Each row is a point. A path goes straight from each point to the next, and from the last back to the first. The post is the endless flat space through its rows: a point in 2 columns, a line in 3, a plane in 4, and so on, so that a path can go around it. Count how often the path circles the post. Going back the other way cancels.
In the rows, 128 means zero.

Post (1 x 2):
[[113 113]]
Path (26 x 2):
[[110 157]
 [152 113]
 [134  91]
 [ 90  69]
 [ 93 118]
 [122 153]
 [158 108]
 [133  79]
 [102 106]
 [102 123]
 [113 137]
 [140 111]
 [128  79]
 [ 91 106]
 [104 126]
 [135 143]
 [156 112]
 [128 101]
 [105 100]
 [ 73 135]
 [104 142]
 [153 138]
 [134  73]
 [ 85  89]
 [ 81 134]
 [119 138]]
Times around: 5

Post (3 x 4):
[[138 135 146 130]
 [128 161 121  93]
 [128 112 144 161]]
Path (12 x 4):
[[150 130 177 167]
 [117 157  84 168]
 [135 148 113 101]
 [126  90 164 133]
 [162 139 182  98]
 [141 122 125 103]
 [147 117 124 107]
 [119 128 159  83]
 [115 152 164 127]
 [103 159 100 158]
 [139 180  80  93]
 [111 170  98 108]]
Times around: 1

Post (8 x 9):
[[141 119 113 154 122 120 111 138 128]
 [ 80 106 141 106 141 113  84 132  52]
 [115 103 129 135 139 147 143 129 109]
 [105  94  88 153 175 131 157 138 202]
 [147 124 128 135 130 111 135 103 121]
 [166 147 113  89 172 130 148 154 135]
 [103 141 129 107  96  98 141 168 132]
 [113 136 119 151 133 115 138 136 107]]
Path (18 x 9):
[[102 105 100 147 149 114 124 170  74]
 [125 152 125  99  78  85 176 131 146]
 [105 143 112 107 108 147 141 138 126]
 [103 107 139 123 135 174 129 157 116]
 [ 76 122 166 122 146 112 177 130  84]
 [143  99 156 128 112 163 133 130 101]
 [118 163 122 100 149 134 175 126 170]
 [117  85  76 142 178 118  85  97 173]
 [102 107  88 122 158 158 125 182 124]
 [174 169  95 130 110 108  94 171 129]
 [125 146 136 115 128 128 120 142 150]
 [120 110 151 141 129 100 127 104 115]
 [ 76 108 126 159 165 136 161 143  89]
 [133 119  74  88 122 106 160 200 195]
 [ 92 113 100 175 116 145 149 129 129]
 [115 114 104 174 131 128 126 130 177]
 [115 106 127 155 134 121 131 137 189]
 [131 117 110 147 144  91  85 193 139]]
Times around: 2

Post (11 x 12):
[[126  91 131 127 119 118 106 159  98 129 119 165]
 [134  91 104 120 101 129 171 129 148 118 125 105]
 [141 158 128 154 141 126 105 102 119  77 123 116]
 [141 131 160 145 122 152 166 101 143 132 109 101]
 [115 105 149 126 113 128 162 132 155 132 109  84]
 [ 98 112  98 134 173 138  65 116  80 143 158 190]
 [146 115 123 130 106 112 128 139 152 147 105 150]
 [ 99 133 122 153 122 139 105 130  91 122 160 142]
 [ 80 110 139 125 123 123 165 133 142 133 134 148]
 [158 157 128 129 158 113 144 119 123  82 152  85]
 [140  95  98 110 116 141 131 159 159 103 123 152]]
Path (31 x 12):
[[142  90 110 113 117 117 138 124 144 177 174 116]
 [123 122 115 133  70 115 150  92 125 182 149 127]
 [105 121 134 144 102 145 136  92 141  99  88 107]
 [152 150  81 124 138 107 103 157 158  96 121 130]
 [127 110 188 148 135 123 142 144 120  97  71 100]
 [149 112  72 135 158 141 130  88 139 134 165 114]
 [132 129 130 123 153  74 133 108 130 174 143 159]
 [ 65  60 138 137 124 121 142 174  66 104 156 104]
 [ 88  96 182 156 115 133 164 114  98 144 102  75]
 [157 174 145 147 149 181 128 115 142  88 103 108]
 [100 137 130 126 100  87 181  99 137 120 132 139]
 [143 131 137 119 137 140 139 120 185  98 105 137]
 [119 134 141 115 159 112 112 161 184 115 137 134]
 [127  90 106 118 182 163 157 116 195 153 120 153]
 [135 142 112 135  74  95 145 180 149 105 128 126]
 [194 135  87 103 144 147 132 100 121 104 120 105]
 [147  88 102 116 139 162  98 122  59 127 187 111]
 [140 104  95 137 128 114 150  67 108 155 158 142]
 [108 113 126 156 164 154  94 125  98 112 142 147]
 [126 138  84 127 126  84 137 129 183 146 113 174]
 [102 137  84 146  90 104 131 113 139 118 130 108]
 [ 89 122 132 109 131  97 107 170 123  99 133 162]
 [185 114  90 118 108 163 150  90 128 117 105  82]
 [168 141 174 124 173 160 163 141 143  88  77 101]
 [ 91  71 109 166 118 144 100 166  54 159 151 100]
 [ 91  94  77 153 103 120 116 105 117 135 151 144]
 [ 98  75 140 105 149  87 153 101 127 140 121 132]
 [ 97 107 168 124 137 171 145 112 138 166 106 214]
 [150 111  87 122 120 166  96 148  99 122 138 112]
 [166 183 151 140 160 131 154 133 132 107 142 131]
 [110 112 103 160 107 119 124 119 134 157 142 154]]
Times around: 0
